Rows are points. Examples show where two turns around zero, p and q, send a point. Write where each new point lands after one turn and then the other. Backwards means that the second turn is done in reverse. Each puzzle has new turns, and all numbers are rounded.

Turn p:
0.044, -0.016, -0.058 -> 0.071, -0.015, -0.017
0.031, -0.039, 0.031 -> 0.010, -0.023, 0.053
-0.020, -0.006, 0.026 -> -0.031, -0.006, 0.011
-0.028, 0.016, -0.014 -> -0.016, 0.005, -0.031
-0.027, 0.045, 0.014 -> -0.034, 0.038, -0.017
Turn q:
0.006, -0.039, -0.027 -> -0.043, -0.012, -0.017
-0.002, 0.044, -0.006 -> 0.035, 0.024, -0.013
0.007, -0.037, 0.075 -> 0.001, -0.053, 0.065
-0.026, 0.031, -0.024 -> 0.009, 0.045, -0.012
0.014, 0.001, -0.018 -> -0.003, -0.003, -0.022
Where do these land?
p, then q: 0.022, 0.016, 0.030 -> 0.035, 0.001, 0.020
q, then p: 0.014, 0.029, -0.020 -> 0.033, 0.010, -0.015
p, then q backwards: -0.055, -0.082, -0.030 -> 0.087, -0.054, 0.009
p, then q: 0.031, 0.007, 0.013 -> 0.030, -0.015, 0.008
q, then p: -0.018, 0.039, -0.003 -> 0.019, 0.038, 0.004
q, then p: 0.005, -0.009, 0.011 -> -0.005, -0.011, 0.009

Turn p:
-0.001, 0.041, -0.022, -0.007 -> 0.013, 0.027, 0.017, -0.032
-0.055, -0.014, -0.012, 0.001 -> -0.020, -0.044, 0.016, -0.028
0.020, 0.046, 0.015, 0.004 -> 0.028, 0.035, 0.026, 0.008
0.035, -0.043, 0.071, -0.026 -> 0.039, -0.028, -0.038, 0.071
-0.012, 0.001, -0.048, 0.042 -> -0.055, 0.018, 0.014, -0.025
0.014, -0.032, -0.004, -0.014 -> -0.004, -0.009, -0.036, 0.007
Turn q:
-0.026, -0.009, 0.006, 0.018 -> -0.013, -0.004, 0.028, 0.012
0.027, 0.000, 0.039, 0.026 -> 0.035, -0.039, 0.012, -0.003
0.019, -0.084, -0.020, -0.026 -> -0.056, -0.044, -0.053, 0.025
-0.002, 0.003, 0.017, 0.042 -> 0.022, -0.016, 0.031, 0.019
-0.008, 0.061, -0.033, -0.018 -> 0.019, 0.067, -0.005, -0.017
-0.011, 0.029, -0.008, -0.043 -> -0.009, 0.035, -0.011, -0.038
Where do these land?
q, then p backwards: 0.007, -0.028, -0.037, -0.025 -> 0.028, -0.040, -0.018, 0.010
q, then p: -0.048, 0.034, 0.038, 0.010 -> 0.058, -0.020, 0.010, 0.034
q, then p backwards: -0.005, 0.029, -0.041, -0.006 -> 0.046, 0.018, -0.011, 0.006
p, then q: -0.025, 0.043, 0.045, -0.015 -> 0.032, -0.057, -0.015, -0.016
p, then q: 0.050, -0.034, -0.019, 0.006 -> 0.002, 0.054, 0.009, 0.032
q, then p: 0.021, -0.044, 0.014, 0.030 -> -0.046, -0.017, -0.019, 0.026

Turn p:
-0.032, -0.018, -0.018, -0.059, -0.033, -0.034 -> 0.004, -0.037, -0.010, -0.064, 0.029, 0.032
0.017, 0.031, -0.011, 0.025, -0.005, -0.014 -> 0.017, -0.008, 0.015, 0.004, -0.019, -0.035
-0.040, 0.034, 0.006, 0.007, -0.004, 0.019 -> -0.021, -0.025, 0.041, 0.018, 0.010, 0.003
0.013, 0.009, 0.073, 0.018, -0.002, 0.023 -> 0.026, 0.025, 0.026, 0.052, -0.018, 0.038
-0.012, -0.075, 0.007, -0.001, 0.019, -0.029 -> -0.014, -0.006, -0.072, -0.006, -0.015, 0.037
0.064, -0.037, -0.024, 0.033, 0.006, 0.027 -> -0.009, 0.070, -0.028, -0.004, -0.034, -0.031
-0.010, 0.056, -0.034, -0.022, 0.020, 0.008 -> -0.003, -0.019, 0.027, 0.001, 0.047, -0.045
Turn q:
-0.012, -0.019, 0.007, -0.023, -0.029, 0.011 -> -0.020, -0.001, 0.019, 0.032, -0.014, 0.001
0.019, 0.030, 0.017, -0.041, -0.017, 0.000 -> -0.005, -0.045, 0.032, 0.008, 0.019, -0.008
0.004, -0.006, 0.016, -0.049, -0.030, 0.034 -> -0.034, -0.021, 0.050, 0.021, -0.014, -0.008
0.039, -0.002, -0.028, 0.005, 0.008, 0.006 -> 0.031, 0.012, 0.018, -0.019, -0.002, -0.026
-0.042, 0.001, -0.003, 0.118, 0.004, -0.016 -> -0.011, 0.072, -0.098, -0.010, 0.032, -0.002
0.020, -0.025, 0.013, -0.038, 0.083, -0.020 -> 0.041, -0.016, 0.027, -0.048, -0.026, 0.066
0.005, -0.022, 0.012, 0.049, -0.010, -0.036 -> 0.020, 0.043, -0.024, 0.018, 0.031, 0.016
0.003, 0.018, -0.045, -0.041, -0.001, -0.014 -> 0.031, -0.042, 0.003, 0.008, -0.028, -0.024
-0.037, 0.026, 0.011, 0.019, -0.007, 0.035 -> -0.052, -0.003, -0.027, -0.011, 0.001, -0.014
Where do these land?
q, then p: -0.062, -0.076, 0.044, 0.031, -0.003, 0.036 -> -0.052, -0.034, 0.098, 0.013, 0.008, -0.009
p, then q: 0.013, 0.029, -0.022, -0.018, 0.048, -0.014 -> 0.055, 0.009, -0.019, -0.018, 0.000, 0.022
q, then p backwards: 0.049, 0.014, 0.017, -0.018, 0.026, 0.059 -> -0.014, 0.030, -0.043, -0.016, -0.061, 0.021
p, then q: -0.042, 0.014, 0.013, 0.044, -0.031, -0.013 -> -0.036, 0.037, 0.016, 0.046, 0.004, 0.013
p, then q: -0.005, 0.023, -0.019, -0.022, -0.032, 0.007 -> -0.007, -0.022, 0.024, -0.001, 0.002, 0.037
q, then p: 0.029, -0.016, -0.038, 0.004, 0.003, -0.036 -> 0.042, 0.031, -0.002, -0.004, -0.017, -0.028
q, then p: 0.018, 0.011, 0.004, -0.021, -0.011, -0.039 -> 0.002, 0.032, -0.028, 0.020, -0.019, -0.004
